Each row of a before or after table is a point. The points were changed in one or more steps. Then noise was added and the rows were shuffled. The steps act on columns, c1 being the first. What was done? A step turns or swaps two columns, mirrors them in a line or flattens them onto one, adds a multiple of one to another, or multiplies or shifts one. Angles are multiples of 10 degrees, from the lower column toward the higher: turns from -170 to 170, lines from 10 to 170 but not 90. Use the fewest steps. Two steps may share a column if one is a turn and the other turns, adds or multiplies; they go together, in the order done. Otherwise the lowest column goes first.
(in the rows, 128 means zero)

Before (11 x 2)
[[164 154]
 [126  48]
 [192 155]
 [ 89 103]
 [ 92 145]
 [101 103]
 [108 141]
 [132 144]
 [145 154]
 [136  45]
 [156  54]]
After (11 x 2)
[[108 104]
 [152 145]
 [177  54]
 [147  49]
 [165 153]
 [155  44]
 [184 154]
 [122 104]
 [111 145]
 [211 156]
 [128 141]]
Steps: shift c1 by 20

Before (9 x 6)
[[174 129 161 130 166 172]
 [128 143 145 101 192 147]
 [152 177 160 132 171  79]
 [167  64 111 164  80 112]
 [110 178 149 105 163 178]
 [211  87  63 161  98 144]
 [141 173 146  46 153 197]
 [ 97 151 104  97 181 177]
 [150  92 120 128 163  64]]
After (9 x 6)
[[129 128 188 132 188 151]
 [155 167 193 151 169  76]
 [100 132 142 134 182 184]
 [140 132 167 126 155 197]
 [151 102 144 110 162  61]
 [209 111  45 118 102 150]
 [164  99  86 103  80 110]
 [171 131 188 131 159 171]
 [111 157 175 148 162 186]]
Steps: flatten c2 and c4 onto the line at 30 degrees; add 0.7 times c5 to c3

Before (8 x 9)
[[180  59  80  91 166 119 138 100  93]
 [179 118 129 111 122 181 113 127 130]
 [113 131 176 158 161 167 117 193 127]
 [200 101 144 147 154  96 109  46 143]
 [194 101 156  90  81  59 128 175 145]
 [ 96 170 160  94 193 144 168 111 122]
 [175 149 149  87 100 148 177  99  68]
 [158 176 143 116 157 150 138 158 102]]
After (8 x 9)
[[109 126 149 183 102  90 121 194 128]
 [ 80  97  93 135 184 103 103  49 163]
 [107 120 176 148 176 140 110 127 137]
 [147 100 112  59 203  81 127 173 168]
 [ 89 176 152 134 139 123 142 163  77]
 [133 141 176 124 179 112 179 103   7]
 [ 78  63 129  85 159 171 137 100  57]
 [ 78 169 167 115  72 105 168 109 124]]
Steps: turn c1 and c5 by 110 degrees; turn c3 and c6 by -70 degrees; turn c3 and c4 by 40 degrees; multiply c9 by 2

Before (11 x 14)
[[134 112 142 153 141 120 140 155  98 111 146  90 145  24]
 [183 126  86 107 135 183 133 221 154 108 142  91 146 130]
 [121 136 118 118 114  91 132 116 141  93 137 151  53 145]
 [116 122  70 133 119 119 145  97  42  98  73 146 146  96]
 [130 194 125 141 122 102 120  85  94 139 130 102 129 109]
 [166 158  86 113 140  81 159 126 152 141 139 142 118  96]
 [185  92  93 101 132 143 134  92 156 102 133 145 148 142]
 [125 101 167 153 124  78 124 124 164 103 145 130 142 142]
 [123 108 157  98 106 136 123  98 134 111  87 160 113 133]
 [134 102  88 101 124  83 131  85 160 112 127  44 132 144]
 [131 123  73 129 108 125 145  91 160 108 120 143 137 127]]
After (11 x 14)
[[ 92 102 155  75 160 157 133 250 133 150 143 186 142 131]
 [ 44  98 145 138 163  75 131  71 158 154 134 135 129 144]
 [144  96 138 131 186 126 148  82 138 149 141 132 124 128]
 [ 92 163 129 151 110 133 143 163 141 153 142 132 148  27]
 [129  96 105 179  95 107 124 124 163 144 138 125 145 144]
 [159 128  93 101 113 116 124  90 148 148 120 126  87 137]
 [100 151 123 152 136 118 121  71  54 177 126 130 131 110]
 [147 116 119 142 144  92 130 114 123 132  54 121 122 145]
 [141 103 161 146 161  80 156 125 102 182 117 169 135  95]
 [145 214 149 137 183 123 146  87 119 140 157 117  78  97]
 [144 108 151  97 155 122 134  82 168 144 146 185 134 141]]
Steps: swap c1 and c12; mirror c2 and c9 in the line at 130 degrees; turn c3 and c5 by -120 degrees; turn c4 and c6 by 40 degrees; multiply c8 by 1.3; shift c10 by 40; mirror c11 and c13 in the line at 50 degrees

Before (13 x 20)
[[168 137 120 208 131   7 104 106 157 126 202 146 131 129 126 128 121 101
  132 168]
 [ 39 133  96 107 130 129  92 164 120 136 181  96 120 104  97 170 128 133
  135 175]
 [146 130 114 114 107 129  72 127 142 138 122 136  76 105  93 120 100 122
  135 146]
 [ 36 137 164  97 131 104 141 118 139 126 144 133  78 107 160 133  93 143
   87 137]
 [147 126 157  95 123 138  95 137 157  85 137 125  81 145 128 132 130 131
  113 130]
 [ 38 106 155  97 118 135  78 133 114 132 107 107  85 216 101 122 130 140
  132 149]
 [171 128  93  99 100 135 109 123 125 123 115  96 127 146 159 163 134  99
  123 131]
 [143 137 153 130 104  95  84 158 122 121 116 102 102 137 103 184 102  78
  145 144]
 [154 131 141 103 130 141  98 147 104 136 111 131 103 124  94 128 131 106
  116 121]
 [174 144 164 165  46 153 142 116 128 131 115 115  90 165 101 124 133 136
  109 143]
 [145 115  85  96 116 117 156 101 152 116 114 120 117 114  97 149 111 134
   96 121]
 [143 110 137  97 127 157 139 112 145 138 113 101  77 120 105 120 125 123
  143 132]
 [162 111 165 122  87  48 105 141 151 138 114 126  91 115 108 115 129  77
  103 157]]
After (13 x 20)
[[143 110 146  94 126 108 103 113 134 143 140 101 157 151 114 116 124 122
  142 171]
 [143 128 142 114 107 111  94 126 118 137 126 132 170 121 188 122 103 122
  134 166]
 [ 40 132 118 105 131 127  98 158  98 137  75  95 172 130 164 167 125 137
  136 115]
 [154 131 107 106 128 116  94 147 140 132 141 130 135 138 159 126 132 105
  113 152]
 [163 110 150 120  89 133 107 142 168 138 140 125 173  45 155 113 128  75
  105 145]
 [ 35 106 110  96 117 195 103 135 157 135 173 108 165 158 177 121 125 143
  131 156]
 [177 146 126 163  49 148 102 115 164 131 150 110 158 165 112 126 136 138
  111 156]
 [ 33 136 137  99 127 123 161 118 164 123 104 133 162 101 118 131  91 144
   88 164]
 [170 138 156 209 131 193 128 103 123 123  61 149 162  27 151 126 123 102
  135 104]
 [146 128 156  96 124 138 128 133 156  83 125 125 154 146 159 134 130 132
  114 169]
 [170 128 127  97 100 138 161 123  90 123 146 100 133 141 146 167 133  95
  125 127]
 [146 115 150  97 117 113  97 102  86 115 136 122 125 112 100 147 111 136
  100 142]
 [147 135 125 128 104 145 106 158 149 123 140 101 154  95 172 184 102  76
  147 143]]
Steps: swap c3 and c9; turn c11 and c14 by -160 degrees; turn c6 and c14 by 110 degrees; turn c7 and c15 by -90 degrees; turn c13 and c20 by -120 degrees
